Each row is a point. Each table stands for the endless flat space through its points: a line for two points, a plane for three, and so on. Write the one point that lies in both, or say that there is none.
(in the rows, 128 means zero)

First (2 x 3):
[[114 123  79]
 [118 145  93]]
Second (2 x 3):
[[125 149 108]
 [115 163  92]]
They share: [120 156 100]

First (3 x 4):
[[180 182 160 137]
 [180 139 115 101]
 [154 138 133  92]]
Second (2 x 4):
[[162 135 141  97]
 [135 147 120 106]]
They share: no point

First (3 x 4):
[[ 94 125  78 114]
 [ 88 117  80  98]
 [ 83 118  71 108]]
Second (2 x 4):
[[106 139 100 126]
 [ 99 143 107 134]]
They share: [113 135  93 118]

First (4 x 6):
[[182  97 184 108 126 145]
 [185  88 181 111  99 112]
 [134 111 122 128  96 119]
 [198 113 164  92 126 121]]
Second (2 x 6):
[[139 103 131 104  93 105]
 [193 121 155 116 129 135]]
They share: [166 112 143 110 111 120]

First (3 x 8):
[[100 121  98 120 141 149 139 171]
 [ 62 106  97  92 186 134 162 156]
 [ 92 111 112  92 151 159 117 121]]
Second (5 x 8):
[[ 90 103  98 123 157 143 159 186]
 [ 85 131 145 181 155 112 182 145]
 [ 84 119 122  87 157 119 116 145]
 [ 91 123 137 157 169 112 193 138]
 [ 66  96 135  90 177  89 139 132]]
They share: no point

First (2 x 8):
[[112  91 142 188 123 136 114 170]
 [117 116 172 138 108 111 149 165]]
Second (5 x 8):
[[147  51 157 137  96 119 135 166]
 [ 83 123 151 194 103 127 112 165]
 [ 96 135 142 176 117 124 133 164]
 [117 113 149 169 164 129 124 150]
 [152  54 170 147 141 130 129 171]]
They share: [114 101 154 168 117 126 128 168]

First (5 x 9):
[[108 141  95 123 186  95 131 150 114]
 [153 146 107 141 159 105 141 135 138]
 [148 146 103 150 160 106 142 141 131]
 [138 154 105 116 150 126 178  65 171]
 [168 183  94 134 162  50 171 132 190]]
Second (4 x 9):
[[198 154 104  78 124  77 156 154 192]
 [171 165  88 104 148  99 157 146 173]
 [164 142 132 150 178 122 137 147 135]
 [204 136 126  92 114  62 159 139 179]]
They share: no point

First (6 x 11):
[[155  93 135 142 165  98  92 131  55  76 109]
 [158  93  17 118 115 100  64  55 125  85 182]
 [107  79  44  84 132 103  84  69 110  51 201]
 [190  99 111 156 153 116  92 128  88 103 101]
 [143 122  69 122 132  72  49  83  95  87 158]
 [146 109  68 115 148 104  73  97 123  89 158]]
Second (6 x 11):
[[127  84 128  62 108 152 128 161 106 126 193]
 [154 120  46 135 120  91 123 142 109 108 159]
 [172 139  59 131 124  79  36 134 103 122 130]
 [162 101 101 109 101 119  72 168  82 134 158]
 [121 111  95  65 117 137 140 113 124 123 184]
 [122  65 117  97  93 171 176  76  82  98 154]]
They share: no point

First (5 x 11):
[[118  96 104 129 106 152 142 133 155 135 107]
 [113 103  58 126  92 108 188 173 148 130 104]
 [113 104 143 166 101 132 163  98 172  96 103]
 [113 123  81 145  93 139 150 143 148 126 127]
 [122  73 115 141  81 114 179 118 191 123 110]]
Second (4 x 11):
[[ 85 127 108  87  83 147 149 163 158 112  82]
 [132  78 111 166 103 140 124 146 119  68 137]
 [146 108  85 206 112 116 152 102 118 116 140]
 [110 144  85 144  97 122 170 116 147 148  97]]
They share: no point
